Every row gives one point. Any point is a mix of the corners, with weights that add up to 1. It lies inside the corners' shape when no weight is negative. Is each point inside? If not, which corners have a negative weight?

Corners:
(1): [51  5]
(2): [-60  33]
(3): [-7 -6]
Points:
[ 79 -13] -> outside (2)
[-54  30] -> inside
[ 32 -13] -> outside (2)
[23  1] -> inside
[-38  10] -> outside (1)
[36  5] -> inside

Corners:
(1): [-34 -29 -45  24  14 -59 -64  30]
(2): [ 10 -11 -65 -90  24  -9 -37  37]
(3): [-69  18 -11  21 -21  10  42 -36]
(4): [ 68  43 -41  26  22 -79 -40  28]
(5): [-38  20  80  24 -60  21  56   3]
(6): [ 30 -33  -2  -1  -2 -29  52 -15]
(7): [ 7 -9  0 20 31  7  2  7]
(8): [-21  -8  33  -8  37 -54  11  89]
(9): [ 19  43  16 -17  23 -48 -45 -19]
Points:
[-69  -8   2   4   2 -10 -31  31] -> outside (4, 6)
[-38  28 -51 -11  10  -5 -33 -25] -> outside (5, 6, 8)
[ 18  36 -32  13 -20 -41 -14 -25] -> outside (7, 8)
[  8  23 -25 -71  20 -28   9  19] -> outside (1, 5, 7)

Corners:
(1): [ -8 -15  29 -50  44 -20  66 -43 -13  62  48 -36]
(2): [ -2  34  21 -31 -43 -33   7   7  -3 -51  36  62]
(3): [-61 -48  31  83  71  19  38  16 -27 -12  49 -17]
(4): [ 64  23 -20  -7  26 -15 -43 -44 -29  26   4  36]
(5): [-29  -4 -18 -32  52 -46  29  31  62 -29  57  32]
(6): [ 14 -32  34 -43  56 -53  75  -3  43 -45  62 -66]
(7): [-36 -72 -87  55  40  13  66 -42 -45  -9   5 -48]
(8): [ 24 -50 -42  69 -44  11 -20  58  12  -1  19  22]
(9): [ 20  -9  -4 -34  -6 -34 -37  42 -12  22 -16  31]
(10): [-47  47 -79  47 -56 -48 -29 -11 -36 -66  43  11]
(11): [ 34  38 -49  46  28  41 -43 -21  51 -36 -22 -26]
(12): [ 20  42 -19  12  25  45 -12  12 -54 -18  33 -18]
(13): [ 13 -40  15 -14 -12  37 -48 -25 -38  10  36   4]
Points:
[ 23  29 -34 -17 -12 -10 -26  -4  -9 -12  17  27] -> outside (3, 6)
[-10   5   1  -2  29   9  35 -57 -38  -9  36 -31] -> outside (5, 8, 9)
[ -4 -17 -16  25  10 -10  13 -17 -14 -12  25 -20] -> outside (5, 12)
[ -7 -29 -23  11   9 -20   5  -1   4  -9  17   1] -> outside (12)

Corners:
(1): [ 13 -33 -48 -20  18  14  80  70   4 -52 -72 -37  -4  28 -27  53  84  54
  -6   5]
(2): [ 76 -18 -11 -21  22   2   0  -8 -45 -30  16 -27 -71 -15  41 -37  -3 -10
  19 -32]
(3): [-28   8  46   0 -91 -54  30  19 -78  78  29  -2   5 -15 -53  51  32   9
 -23  26]
(4): [-33 -33  16 -25  10 -20  25  45  33  80 -14  18  38  66 -64   9 -15 -73
 -52  28]
(5): [-27 -42 -48  29  14  30  40 102 -14  -8 -41 -28 -51  24  -1  22 108 -24
  49   2]
(6): [ 61 -18 -23 -59  56   0 -47 -38  30  38  23 -25 -12 -45   7  32  54 -12
  -7  40]
(7): [ 88  79  30 -40 -35   4 -86  -7  23  21  30  -8 -67   7  16 -45   9   1
 -31  37]
(8): [  3  -2  -1  46 -57 -45 -10  -3   2   4  10  18   4 -34  -7 -56  16 -21
 -27  85]
(9): [-22   2  37  38 -39 -18  45  32   0  15  17 -15   2 -23 -46  84 -36 -72
 -45  83]
(10): [ 60 -13  39 -85 -46  11 -24 -30 -43  -4   0   8 -59 -12  41 -31  26 -22
  11  88]
(11): [-74 -21   9  28  26 -21  49  38  13 -21 -69  21 -15  37  18  77  75  30
  24 -30]
(12): [ -8  11   9 -18   1 -72  34  90  -7  61 -81  21  27 -20 -75  31  19 -89
  -7  10]
(13): [ 34   7 -46 -43 -36 -15 -57 -32 -36   0 -41 -61 -83   8  17  -2  23 -41
 -30   4]
(14): [-50  58   3   7  -1 -26  86  17 -15  74 -16  -3 -22 -24 -23  13  17 -31
 -49  83]
(15): [ 85  16  -8   3 -45  64 -17 -52  -8  28  -7 -14 -25 -34  70 -13  29 -19
 -13  15]
(16): [ 56  19 -42 -27  25  24  -6 -48  34 -22 -32 -48 -33  34  -9 -22  33 -32
  93 -12]
(17): [-47  27  33  11 -17   0 -17  38 -55  62 -31  -8  24 -22 -38  26 -37  17
 -28  82]
(18): [ -8  28 -23  12 -49 -11  11   5 -69  28  21  76 -17   1 -33  53 -11 -23
 -30  60]
(19): [-20 -59 -52   1 -13  30  39  38  53   1 -68  15 -89 -28 -21  25  42  45
  59 -24]
(20): [ -8  18 -19 -91  10  39 -20   7  31 -34  12 -22   3 -15  24 -35  56 -25
  15 -39]
(21): [  1 -18 -77 -27   2 -27  48  61  24   2 -39 -33 -18  20  52  55  26  19
  64  -8]
Points:
[-13  -8 -15 -26 -12  -7   1  34   5  41 -31  10 -13  -3 -13  16  53  -3
  -8  24] -> outside (2, 9, 16)
[ 17   4  -1 -15  -7  -7  13   1   2   7  -8   0 -16 -24   3  19  27   7
   8  30] -> outside (4, 5, 13)
[  4 -16 -16   9 -13  -6  32  18 -17  18 -29  -9 -14 -10  -1  31  23 -17
   1  29] -> outside (7, 20)
[ 20   0 -22 -23 -12  -6  -8   2 -12  11 -22 -25 -39   1   5   8  26 -24
  -4  14] -> inside
[ 11  -7 -19 -19  -6   0  13  13   9   4 -16  -9 -31  -1  -3   9  37 -21
   9   8] -> outside (17)
[ 29  -6 -15 -29   2   1   9  -1  18 -15 -26   7 -35  -6  29  10  27 -15
 -19  29] -> outside (3, 5, 16, 17)
[ -1   9 -13  -7 -16  -4  20  18  -6   6 -25  -7 -25  -8  -3  22  41  -1
   1  28] -> outside (2, 4)

Corners:
(1): [ 45   6  -3   1 -47  -1  43 -47 -32 -51  56 -52 -21  -3  26 -20  10  14
  34  50]
(2): [-41  39 -31  25  72  -7 -25 -19  -6  58 -54 -56  -9  53  -8 -59  -9 -44
  12 -33]
(3): [ 65  30  26   4 -57   8 -54  25 -29 -62  -2  51 -69 -23 -12  74 -49 -15
  37  27]
(4): [-40 -27  47 -10  -5  18  18  50 -18 -29   5 -33 -13  42  62 -25 -25 -23
 -24  11]
(5): [ 24 -35 -27 -28  53  37 -37  -9  50  22  48 -62  34 -17  19  32  47 -22
 -35 -54]
(6): [-33 -27 -13 -27   0 -42  40  -4   6 -36  14 -36  53 -51 -93  35  10  19
  33 -33]
(7): [ 57 -48 -19 -53  57   9 -32  48  45   5  23  33  29  43  -2 -35  14  -1
 -65  55]
(8): [ 26  -5  -6 -10 -53 -44 -10  64 -25 -15  72  18  26 -62  -7  57  48 -38
  -3 -26]
(9): [ -1  11 -14 -13 -19  10 -11 -21  54 -45  68  22 -48 -30  56 -33  56   7
 -89  64]
(10): [ 53 -28 -27 -36  57 -16  54  12 -27 -50 -31 -20  47  -5  73  74  -5 -38
  -8 -66]
(11): [ 40 -17  18   1  19 -26  52 -38  -4  31  73  70 -43 -35 -59 -26  50   0
 -37 -24]
(12): [ 65  44  30  72  67  10  16 -71 -19 -48  17 -47  11  32  23 -45 -30 -76
 -48 -51]
(13): [-11   9  36  42 -18 -28  28 -67  57 -12  90  -4 -16 -79  23 -31 -40  44
  43  -2]
(14): [ 33  35 -55 -29 -47  78  72 -45  -5  29 -25  -1  44 -56 -22 -17 -28  -1
 -19 -27]
(15): [-29 -11  -3  74  11  46   1  31  51  33 -11  36 -55  17  41  60  15  39
 -41  48]
(16): [-17 -18 -23 -14  -8 -10 -17  11   2  23 -39  61  53  51 -36  -2   9  42
  21 -47]
(17): [ 67 -65 -20  36 -65 -20   9  24   9 -60 -50  18  12 -16  46  19 -47 -43
 -84 -43]
(18): [-37 -33 -25  -7  32  24 -60   1 -36   7  66  -2  13 -11  29 -22  44 -75
   2  36]
(19): [ 20  -3  79  65 -63   1 -74   7 -49 -21 -46 -29  15 -77 -14 -18  28 -25
 -80   2]
(20): [ 22   9 -59 -46  66 -36  -4   4 -70 -31  30 -43  -7  21 -75  -3 -35  37
 -14 -30]
(21): [ 45  42  16 -28 -18 -14 -42 -49 -16  24  34 -34   8  11 -33  70 -54 -11
 -18  23]
Points:
[ 14 -10   3   4  -5  -3 -14   5 -16 -15  14  -5  11 -22   9   7  14 -22
 -24  -7] -> inside
[ 27  -9  -5  -8  13 -10  19  -8  -8 -15  22   2   3 -15   7  14   7 -11
 -16 -18] -> inside
[ -9   5 -12 -20  53   6  18  -9   2  18  32 -31  26 -15 -10  -4  17 -10
 -25 -16] -> outside (1, 3, 16, 17)
[ 12 -20  -5   2 -18  -6  -2   8 -12  -1 -13  -5  19 -22 -15  15 -14  -6
  -2 -22] -> outside (9, 12)
[ 24  14  -2  16   6   6  12 -27 -11 -13  20 -29  -7 -21   6  -4 -11 -26
 -24 -14] -> outside (7, 16)
[ 18  -3  -4   1   3   3   2 -14  -1 -16  10 -11  -1  -8  -5   4  -6  -3
 -15  -3] -> outside (8)
[ -1 -39  29  17 -50  39 -56  59  62  65   9  76 -24 -61  76  36  41 -46
 -78  26] -> outside (1, 6, 12, 16, 20)
[ 28 -27 -24 -13 -33  18 -34  34  12  -8 -12   8   7  -2  44  20 -12  -7
 -37   7] -> outside (6, 11, 12)

Corners:
(1): [  3 -11  23   1 -22  14  -7 -32  25  36 -25 -28 -12   4  26  64 -38 -24
 -44 -18]
(2): [ 22  61 -65  68  -6  55  19  19 -41  29  90 -82  43  12 -44 -98  45  60
 -34  65]
(3): [-25 -15  26   5   2  -5 -24 -20  24   4   6  -8 -47 -22  18  19  -4 -38
   7  26]
(4): [  4   6 -37  21  45   6   1   4 -49  54  19  13  -7  88 -68 -51  -4  -7
  57 -35]
(5): [-14  11  26 -10   9  35  11 -55  -2 -24 -71  52 -29 -50  56   4  22   3
 -43  19]
(6): [-32  31  11  39 -14 -27 -32  -5  23 -57  -9   2  20  13  21  11   5 -48
   1  19]
(7): [ 63  84 -83   0 -26  15  12  34 -68  65  49 -69  20  53 -39 -20  38  12
  36  19]
(8): [  36  -45   10   19   47  -12  -54   17 -116  -34   -9   13    4   64
  -62  -24   11  -30   68  -38]
(9): [-10  51 -73  20 -67  62 -25  32 -10  25  48 -63  69  23 -79 -91  47  52
  13  66]
(10): [-43 -41  -1  13  24 -19  -6  -7  23 -13 -23 -27 -35  50  40   4  -5   4
 -22  32]
(11): [-31  36 -15 -11 -25 -50 -44 -24  19  14 -32   6  15 -15  42  27  22  22
  12 -40]
(12): [-16   9  -7  41 -37  28  23 -49 -30 -50   7  11  -5  17  44  46 -35  13
  27  46]
(13): [-23  -4  34  31 -48  -4  30 -12  -8  -5 -17  45  12  -3  46  35  41   3
  16  25]
(14): [  45   36  -69  -20  -29   21  -19   31  -35   53   89  -10   62    4
  -43 -121   59   45  -18   49]
(15): [-62   8  43   2   8  -7  45  55  17 -15 -34  33 -22 -33  37  40 -10  20
  12   3]
(16): [-45  33  -5   0 -36 -19  -3 -24  13   5  12 -22 -40 -22  72  21  14 -41
 -41 -51]
(17): [ 94 -25 -14  -1  17  -5   6  29 -16 -12  20 -25  22  71 -90 -46 -14 -25
 107 -18]
(18): [-10 -26   8   8 -42 -26  42 -56  16 -32 -46  36 -20  -2 -36  56  -8 -10
 -29  36]
(19): [-15  14  51 -20 -28 -29  25 -55 -27  15 -48 -24   0  18  -2  21   8 -12
 -14  24]
(20): [ 28  23  24  13 -13  22 -11  -7 -12  -7  58  35  15 101 -84  -9  -1  14
  22 -10]
(21): [ 23 -38  66  46 -51  -5   9   5   8  18 -27   1 -63  14  27   1 -51  14
 -19  41]
Points:
[ -5   7   7  12 -24   0   1 -12  -1  12  -3 -10 -12   8  17  15  -2  -9
 -12  -1] -> inside
[-11   4   4  14 -11  13  -3 -11  -6  -1  12  -2  -7  13  -9 -16   0   0
 -18  24] -> outside (7, 11, 13, 17)
[ -1  18 -11  11 -18   4   1  -4 -14   8   6  -9   4  21  -5 -10  10   3
   3   6] -> outside (3)
[  3   9  -4   4 -13  -2   0   1 -11  15   8  -7  -4  17 -13 -20  16   8
   6   9] -> outside (1, 6, 12)
[ 18  26  -6  10 -20  -1   2  -8 -21  -2  18  -3  -3  10 -14 -12  10   3
  -3  11] -> outside (1, 4, 9, 10, 13)
[  0  19  -2  -1  -4   5 -12   3 -19  17  19  -5  24   7 -16 -36  29   2
   4   5] -> outside (7, 10, 12, 18, 21)
[  3  12  -4   7 -13   5 -22  14   0   4  11 -25  14   9 -17 -38  13   6
   1   9] -> outside (4, 7, 12, 13, 18)

Corners:
(1): [ 47 -46  38 -36  87  30  13  68  10  59  20 -27 -40  38  46  56  20 -26
 -32 -23]
(2): [ 42  24 -32  -2  28  22  29   7 -84 -35   3  49 -17   7  64 -31   0   2
  37  29]
(3): [-38 -15  -1 -12  -8  33   6  -7 -15 -13  28 -48  12  65  19  33  29  21
 -42  -4]
(4): [ 38   7 -65 -21  42 -21 -26 -28 -15 -54   3  -2   3 -12   0  52 -41  -6
  47   6]
(5): [-57  35  18  35 -74 -31 -67  -6 -12 -47 -69  -6  -9 -76 -53 -56  11  12
  16  -8]
(6): [-24  -9  -9  -4   7  55  -4  63 -17  41  12  -2 -13 -16   5  56  23 -33
 -26 -19]
(7): [ 55 -59  40 -19  28  34  21  37  34  29  76 -36  -4  24  55  18 -50 -57
 -11 -32]
(8): [ 26 -13 -13 -63  40  65  55  22 -30 -80   8  67 -26  68  64  66 -34 -57
  97  61]
(9): [ -8 -51  24  -5  36  26  39  47  21  88  41 -33 -67   7  49  28  29  10
  -2   2]
(10): [  4  12 -47 -47  17  25  36  74 -40 -59  30  22  12  59  38  56 -25 -21
  79  19]
(11): [ 19 -32 -44   8  69  49  29  34 -15 -60  39  59 -19  64   8  60  -5  17
  82  11]
(12): [ -25   73   22   68  -24  -75  -28  -49   30   51  -21  -37   48  -43
 -103  -19   18   18   10    1]
(13): [-22 -76  12  31   7   5  -9  -4   1  12  10 -75  44  31  -2  29  23 -24
 -21  30]
(14): [-42  23  32  47 -50 -12  -6 -46  22  33 -97 -61  66 -20 -59  13   1  51
 -10 -35]
(15): [ 44  32  -4  18 -38  13 -15  -3  71  54   0 -65  37  30 -33 -44  19   2
 -13   8]
(16): [ -25   45   10   26  -66  -16    1  -42   -3   13  -40  -65   60  -55
 -116  -67   24   35   -5   11]
(17): [-34  63  -7  20  20  23 -59   3  -5  37 -23   4  -7 -49 -64 -46 -15  47
  16  -2]
(18): [-94  21 -41  45 -43 -26   4 -61  28 -16 -86  -5  32 -47 -52 -56   9  32
 -30 -32]
(19): [ 10 -26 -19   1 -28   5 -37 -67   8  41 -12 -59  24  25 -48 -55 -15 -27
  -7 -41]
(20): [ 35 -38  35   1  14  60  13 -23  25   7  12 -40  58  12  39  10  43 -37
  44 -27]
(21): [-28 -19  22  -6 -62  -6 -54  -6  13  35 -25  15  56 -37 -56 -31  35  62
 -11   6]
Points:
[-10  -3  -4   8  -1   7  -3  -2   4   6  -4 -18  13  -3 -12  -2   9  -1
   8  -1] -> outside (14)
[  3  18 -10   5  12   7   0 -28 -18 -34 -21  -1  11  -2  -9   2 -15   5
  28  -8] -> outside (6, 9, 10, 13, 15, 21)
[ -5  -4  -2  -4  -8  18  -3   1  -1  -5 -12 -17  10   2   1  -1   5  -5
  10   0] -> outside (11, 12)
[ 12 -10  -8  -1   9  15  -2   1   1  14  15 -18  19  11  -3  -2   4  -4
  -4  -7] -> outside (5, 8, 9, 14)
[  2  -7   5  -3   5  16   6   1   3  21   2 -25  13  10   1   8   8  -4
   1   1] -> outside (5, 11)
